Each row of a before or after table is a point. The points were changed in one or more steps. Then noise was added and the rows were shuffled. The steps act on columns, c1 being the first. Write out the steps. A step turns or swaps two columns, mirrors them in a line or flattens them onto one, adds a multiple of one to another, or multiplies or shifts one. Angles are multiples of 10 degrees, from the lower column toward the higher: turns from -170 to 170, lines from 10 to 170 but not 90. Use the fewest steps. Two steps may share a column if one is a turn and the other turns, adds or multiplies; they go together, in the order done. Otherwise the lowest column goes first.

Before, 8 rows:
-3	7
10	46
-48	3
-15	22
21	29
2	-24
14	3
-21	-18
After, 8 rows:
-11	-22
3	-30
15	36
13	4
-33	3
5	61
-12	31
-1	10
Steps: multiply c1 by 0.7; multiply c2 by 1.3

Before, 8 rows:
-34	-8	16	-18
-5	-1	4	-4
13	-40	3	7
9	-60	42	-2
31	-5	-3	-12
-10	-40	6	27
-15	3	-11	-22
12	-25	8	-35
After, 8 rows:
1	-37	1	30
23	-25	7	-34
-25	-5	17	-23
-4	4	-11	-20
24	-40	5	6
7	0	4	-5
43	-8	-2	-11
19	-59	39	-3
Steps: shift c1 by 10

Before (10 x 6):
28	-17	-25	-49	-10	-24
-5	-14	18	35	-6	-16
18	10	-2	-1	60	16
-7	8	14	-13	11	-14
0	-21	-31	-16	43	-20
-9	9	4	-7	27	-25
-7	0	-15	15	-6	-57
-19	7	6	38	22	32
26	15	-15	20	14	8
6	-30	-7	-22	23	-18
After, 10 rows:
28	-16	13	-10	21	8
20	-25	-18	0	-51	-24
0	-7	-31	-29	-18	-19
-15	2	8	-28	-4	-24
24	-3	9	-58	8	15
-24	-16	1	7	13	-57
-10	19	-14	12	34	-15
-8	6	6	-14	41	32
-7	-33	-20	-44	-10	-21
-11	14	8	-12	-12	-14
Steps: add 0.3 times c6 to c1; swap c2 and c3; turn c4 and c5 by 80 degrees

Before (14 x 8):
24	14	9	-8	0	-14	11	28
-18	-13	-13	-15	-24	-4	-19	-8
8	-4	7	11	-14	-16	-5	-20
4	-9	-6	-7	-21	6	-39	4
-6	-12	-1	-22	-3	8	-24	2
7	-28	7	-1	-9	8	-17	2
1	-7	19	0	-24	-23	-11	-6
3	7	32	7	18	-7	4	20
13	16	-13	20	6	-27	18	11
-2	-5	-3	-11	-28	25	-20	-10
3	-14	-5	6	-22	-18	14	4
3	20	10	16	2	-11	13	37
12	14	1	-5	8	-14	11	18
12	10	-9	9	6	-17	1	32
After (14 x 8):
29	-19	15	14	2	-6	-13	-12
2	19	-18	2	6	33	16	17
-35	4	8	-1	-9	10	6	32
5	-23	4	11	-3	-20	-12	3
17	-20	16	-7	17	-26	-4	-16
-4	-17	7	-4	11	-7	-28	3
-17	11	-6	15	18	6	14	46
-2	-5	9	2	15	19	-3	-32
-9	11	-9	12	4	8	15	28
-10	13	4	-5	0	19	20	59
-1	1	-15	4	6	19	10	50
-4	-11	26	14	16	17	-7	-10
13	14	7	6	16	19	-14	6
13	-39	6	2	17	-9	-9	6
Steps: turn c1 and c5 by 130 degrees; turn c1 and c3 by 50 degrees; swap c2 and c7; turn c4 and c6 by 140 degrees; multiply c8 by 1.6

Before, 8 rows:
-20	-2	-60	2	6	22	12	-13	46	-42	1
5	30	2	-27	-4	-18	-53	34	26	18	-24
-8	35	-55	19	18	-51	-19	23	22	-21	-23
-2	-36	-42	7	-33	-10	7	-36	14	-32	-9
-14	11	12	-32	-14	-1	14	41	8	-12	54
34	-41	11	29	8	-13	26	23	49	-36	43
-6	-20	-31	17	16	22	25	-10	-5	-36	4
14	13	-59	0	0	9	-18	-6	4	28	-19
After (8 x 11):
-8	6	-12	6	-35	-2	31	5	-40	-1	-22
13	-2	-44	-2	-41	-21	-6	0	30	2	15
0	-8	-1	0	5	-20	-50	4	18	23	34
-26	2	-41	-8	-37	-4	24	-8	-39	46	-5
41	7	12	23	-3	25	14	22	-34	52	-42
-2	-15	-28	18	-46	27	-46	22	-23	23	38
-11	-21	2	0	17	12	11	0	-18	6	-2
-3	18	-55	-13	-4	12	-2	-13	-32	11	-28
Steps: multiply c11 by 0.4; turn c2 and c11 by 120 degrees; mirror c3 and c5 in the line at 20 degrees; flatten c4 and c8 onto the line at 40 degrees; mirror c6 and c7 in the line at 70 degrees; swap c9 and c10

Before:
32	28	14	-25	9	-36	-11	4	3	15	28	-6
9	27	-9	2	-47	2	-43	10	-3	16	-2	-9
11	22	-11	29	-22	-34	7	6	-10	-22	16	6
10	-56	2	7	-15	-3	7	13	-15	7	-12	7
17	-2	-22	-6	-14	4	12	2	14	-4	-3	-2
-30	28	-18	21	-7	-5	13	6	-21	-7	0	-29
20	7	-32	3	18	25	-1	11	27	19	-29	-6
-1	21	22	12	6	-10	25	-12	-25	1	34	4
After:
-4	38	-14	37	18	-7	8	9	34	6	-27	-5
-10	2	-18	43	-6	-10	22	-12	-44	4	-12	13
23	5	59	52	-9	-2	24	4	-28	-7	17	15
-12	-9	13	23	21	4	9	3	9	-3	1	-18
-25	-16	26	33	-6	25	-12	10	27	19	26	-22
-25	-21	1	4	8	-39	-23	3	-32	16	-2	21
0	-3	-5	57	24	-34	6	8	-28	-22	3	-17
29	-7	20	31	45	2	-33	9	-20	15	21	2
Steps: turn c1 and c5 by 150 degrees; turn c1 and c7 by 20 degrees; turn c2 and c11 by 140 degrees; turn c2 and c9 by 60 degrees; multiply c12 by 2; turn c3 and c12 by 120 degrees; shift c4 by 30

Before (14 x 14):
-2	-6	14	8	-1	8	13	10	-1	-10	19	27	-33	-2
0	-10	5	6	-15	-28	35	-16	-2	8	10	-12	22	5
0	4	46	13	-2	2	-15	-14	17	-21	29	-1	-21	-7
-26	-17	-23	-11	-1	-24	7	-9	0	33	-3	-21	-2	-7
13	21	8	21	32	2	14	-16	18	-6	9	11	-23	1
-20	28	-10	38	11	23	53	-10	11	-17	60	-12	-36	-41
4	29	30	2	16	0	16	21	17	-8	3	1	-9	-16
12	17	34	31	-13	20	3	3	29	14	-4	16	-31	-13
-37	0	0	2	-26	-22	-2	-10	10	-9	-20	0	-3	18
-12	7	26	20	13	23	7	9	18	10	18	12	0	18
-3	20	47	-10	9	40	33	-21	3	-9	-6	-4	-27	13
-12	-29	-8	-23	-18	-26	24	-6	29	-3	-15	-36	0	30
-9	2	-13	10	-10	-26	12	8	-12	18	0	-32	-13	25
-7	-18	-27	11	-8	-3	5	1	-7	-4	-12	-28	9	-2
After:
-26	23	23	-11	-3	-24	7	-8	1	-18	-2	0	-27	14
-13	41	8	-23	-19	-26	24	-7	30	-11	-15	1	10	49
12	-20	-33	31	-12	20	4	3	29	-46	-5	3	10	6
12	-17	-8	20	27	2	13	-15	18	-25	9	8	22	21
1	15	-5	6	-21	-28	35	-16	-1	16	10	0	-18	24
-12	-13	-27	21	15	23	8	9	18	-13	18	-2	-4	38
4	-11	-29	2	21	0	16	21	18	-11	3	18	16	4
-20	0	10	38	8	23	53	-10	11	-28	59	23	35	-20
-1	-21	-14	8	1	9	13	9	-2	-23	19	-18	25	18
-3	-4	-47	-10	3	39	32	-21	3	-20	-7	15	21	33
-37	0	-2	2	-29	-22	-3	-10	10	-3	-19	0	11	38
-7	31	28	11	-8	-2	5	1	-7	13	-12	4	-3	18
-9	27	13	10	-7	-26	12	7	-11	-15	1	18	-13	45
-1	-1	-47	13	-6	1	-16	-14	17	-15	29	4	31	14
Steps: multiply c2 by 0.7; turn c2 and c12 by 120 degrees; multiply c3 by -1; add 0.3 times c8 to c5; add -0.5 times c9 to c13; turn c10 and c13 by -120 degrees; shift c14 by 20

Before (9 x 18):
-21	-7	9	15	12	6	15	0	4	-18	15	-11	-1	11	-15	0	-12	1
-2	12	-7	-7	-12	10	-3	1	2	22	-9	-14	19	-16	1	-4	3	7
-2	-22	-6	0	-3	2	18	4	2	-4	5	-7	1	-5	-10	9	0	-4
-11	-14	2	-16	-8	7	2	-1	10	-6	21	-1	0	-3	-3	4	-8	-5
-19	8	0	9	18	-10	-4	19	10	-4	-13	14	-15	21	0	10	-15	-12
-2	-7	4	-4	-16	11	19	-1	16	-14	12	4	9	-1	-1	3	0	8
-3	14	-24	-6	-5	16	5	-8	-12	5	-4	-19	3	-11	12	-2	0	17
9	9	-15	-10	-4	32	-10	-1	-5	6	-15	-16	11	-10	5	-8	6	8
-3	8	-3	23	17	1	-10	10	18	6	-5	1	-15	11	-5	24	-18	-1
After, 9 rows:
-2	12	-17	2	-12	8	0	1	-6	-22	-8	-17	18	-15	1	-3	4	7
-27	-7	22	5	13	0	-15	0	14	7	16	20	-1	11	-16	1	-11	3
13	10	-37	-5	-3	35	-2	-1	-11	-21	-15	0	10	-10	6	-7	5	8
-3	15	-60	-11	-6	13	-11	-8	-5	-29	-3	2	2	-11	14	-1	0	17
-25	9	0	10	19	-9	7	19	9	14	-14	-1	-15	20	0	11	-14	-12
-3	7	-6	18	16	4	9	9	23	3	-7	-5	-15	11	-4	24	-18	-1
-3	-8	10	16	-16	3	-23	-1	-4	10	12	12	11	-2	-1	4	1	7
-14	-15	5	12	-7	6	-4	1	-15	3	20	7	1	-4	-4	5	-7	-6
-2	-22	-14	2	-3	-5	-19	4	0	2	5	6	0	-6	-11	10	1	-4
Steps: multiply c1 by 1.3; multiply c3 by 2.5; swap c4 and c9; mirror c6 and c7 in the line at 170 degrees; turn c10 and c12 by -110 degrees; add -0.7 times c15 to c10

Before (13 x 24):
2	-5	3	-11	-2	2	0	-2	-11	7	-9	2	3	9	-5	1	-12	9	-1	7	-5	-7	-9	4
17	2	-4	-27	5	0	-10	4	-4	-2	-9	2	2	1	-3	3	-4	-14	1	-9	1	6	18	-6
10	-2	-1	-13	-11	0	8	-8	5	-1	5	-2	5	16	-4	-9	3	7	-3	4	0	-3	-4	-10
-8	-6	-4	0	-2	18	0	4	3	2	-15	-8	9	-1	-6	-2	4	7	-6	-13	-16	-14	-6	-1
-5	-6	1	0	-10	3	10	-19	-10	17	0	-1	7	-3	-6	4	-11	-3	10	-9	-7	24	1	-4
-6	-2	6	-4	3	0	-6	-3	-4	9	7	2	2	0	-6	4	3	8	-8	-60	-7	-9	-7	-3
2	-1	1	0	-13	13	4	5	-7	6	-7	1	24	6	-5	-14	-3	7	1	-14	-6	-11	-5	7
-4	-10	5	-3	-10	-1	-5	4	-18	19	0	-3	4	0	-4	0	1	-6	-7	-2	-2	2	0	-9
-5	7	1	-1	4	13	-8	3	3	2	5	-7	3	-2	0	2	-1	-9	6	10	-3	1	-10	-1
-5	-12	7	-16	-4	4	-10	-1	-1	-3	0	-1	15	-5	-5	4	-5	8	6	8	-7	-8	2	-11
-4	0	7	-1	3	3	-3	-13	-10	7	-34	-1	17	19	-6	-3	-2	-23	23	7	-2	-9	-9	-2
-5	-6	-8	-2	-3	1	-10	-7	0	0	3	-1	12	-2	7	-12	-6	8	-9	2	-1	-10	-8	-9
-4	-7	-4	2	-9	-1	1	2	-4	-1	6	2	3	28	-6	-11	-13	-11	-7	8	-3	-6	-3	23
After (13 x 24):
-5	19	-8	-2	-2	0	-10	0	0	-8	4	-1	-6	-1	-10	9	-7	8	14	3	-1	-9	1	-9
-5	19	6	-1	3	1	-2	8	-10	-8	-33	-2	-26	19	4	4	-2	-23	-10	7	-2	-9	9	-1
-3	8	-4	2	-9	-1	0	-6	-4	-3	5	2	0	28	1	12	-13	-12	8	7	-3	-5	-1	23
-8	14	-3	-9	-2	7	1	-7	3	-5	-15	2	-4	0	5	5	5	8	9	-13	-15	-13	3	-1
2	8	0	1	-13	7	4	-3	-6	-4	-7	0	-21	6	0	15	-4	7	11	-14	-7	-11	7	7
-4	-6	1	-1	-11	1	9	8	-10	4	0	0	-11	-3	7	-2	-11	-2	-5	-9	-6	24	16	-5
-5	-7	0	-8	4	6	-8	3	3	-10	5	0	-6	-2	1	-2	-2	-8	-4	10	-3	2	4	-2
-5	17	7	-4	-3	2	-10	-9	-1	1	0	-15	-16	-5	6	-1	-5	8	3	8	-6	-8	-3	-11
1	13	4	0	-2	1	0	-3	-12	-8	-10	-11	-2	8	5	1	-11	9	3	7	-6	-7	8	5
-7	13	7	1	3	0	-6	0	-4	-6	6	-4	4	-1	7	-2	3	8	8	-61	-7	-10	10	-3
10	10	-1	-4	-11	1	8	4	5	-5	6	-13	-2	17	1	11	3	7	5	5	-1	-3	-1	-11
18	-10	-3	-3	5	0	-10	-1	-3	17	-9	-27	-2	1	4	-1	-5	-14	0	-10	1	7	-5	-5
-4	2	5	-4	-11	0	-5	-11	-17	3	0	-2	-1	-1	5	2	1	-7	8	-2	-3	2	20	-9
Steps: turn c2 and c8 by 130 degrees; add -1 times c22 to c2; mirror c4 and c12 in the line at 40 degrees; multiply c6 by 0.4; mirror c10 and c23 in the line at 40 degrees; turn c13 and c19 by 150 degrees; turn c15 and c16 by -160 degrees

Before:
-10	0	5	5	-4	3	13	8	14	-8	0	6	5	-3	6	8	-8	18	18	37	-11	-5	2	-11	-11	-9	4	5	6	6	29	-4
25	-2	-9	-2	17	2	12	14	-3	10	-3	-1	-10	-10	-2	2	13	15	7	19	35	-14	-2	11	-12	-3	-8	0	2	7	5	15
-5	0	-10	12	-4	7	2	15	23	-7	-2	-1	-1	0	8	5	7	8	6	-9	18	-5	-3	2	3	4	7	-11	-10	7	-3	0
-7	10	31	12	-2	22	4	2	-5	-10	4	5	-3	-4	3	-45	10	13	4	-2	-7	-16	-3	11	-8	-10	14	14	-5	-22	-1	15
-4	4	-5	12	-1	13	4	-11	-3	-11	3	2	-5	1	-6	12	11	-16	2	-12	-3	4	-6	-9	-9	-1	15	2	-7	1	11	-3
-4	-3	4	-33	22	6	1	3	3	6	3	6	-9	2	8	9	10	0	1	-10	-8	-10	-14	-3	-10	1	11	-12	-11	-42	5	12
-13	9	-6	9	6	40	8	5	-3	-10	-15	4	8	2	-10	12	-8	-3	-1	-12	7	16	2	-6	-3	-9	11	-4	13	7	-4	4
-10	17	1	13	-4	3	0	4	1	-1	-29	-3	6	2	0	-1	13	-6	21	-2	-8	-10	4	2	-16	-7	6	-11	-6	5	-4	23
1	1	-9	0	-3	13	3	13	-4	-1	-20	-3	-10	-2	-10	8	-3	-6	-1	-7	-12	-13	1	-11	4	-10	-40	41	13	5	5	-3
After, 9 rows:
1	0	-9	-1	-4	13	3	3	-4	-1	40	-3	-11	-3	-20	8	1	-6	-1	-7	-12	-18	12	-11	4	-10	-19	40	13	10	5	-4
25	-2	-9	7	17	2	12	1	-3	10	8	-1	-11	-10	-4	1	1	16	7	18	35	-17	14	11	-12	-3	-3	0	2	13	4	15
-7	11	32	0	-1	22	4	-2	-5	-10	-13	5	-3	-4	6	-46	-12	12	4	-3	-7	-49	2	11	-8	-10	4	14	-5	-12	0	15
-10	0	5	-4	-5	3	13	4	14	-8	-4	7	5	-2	11	8	-3	19	19	37	-11	-2	7	-11	-11	-9	0	6	5	7	29	-3
-11	17	1	0	-4	3	0	5	2	0	-6	-3	6	2	-1	-1	-14	-6	21	-2	-9	-12	3	2	-16	-8	-29	-12	-6	10	-4	23
-4	4	-5	0	-2	13	4	-9	-4	-11	-15	1	-5	1	-12	11	-13	-16	2	-12	-2	8	-9	-9	-9	-1	3	1	-7	-1	11	-3
-4	-3	4	15	22	6	1	-13	4	7	-10	6	-9	2	16	9	29	0	1	-10	-8	-59	5	-4	-11	1	3	-12	-12	-31	6	12
-12	9	-6	-5	6	40	8	3	-3	-10	-11	3	8	2	-20	12	-7	-4	-1	-12	7	35	5	-6	-3	-8	-15	-4	13	-3	-4	5
-5	0	-10	-1	-4	7	2	0	23	-7	-7	-1	-1	0	16	4	-12	7	6	-9	18	-2	16	2	2	4	-1	-11	-9	8	-3	-1
Steps: multiply c17 by 0.4; turn c4 and c17 by -110 degrees; mirror c8 and c23 in the line at 40 degrees; turn c11 and c27 by 90 degrees; multiply c15 by 2; turn c22 and c30 by -30 degrees; multiply c22 by 2
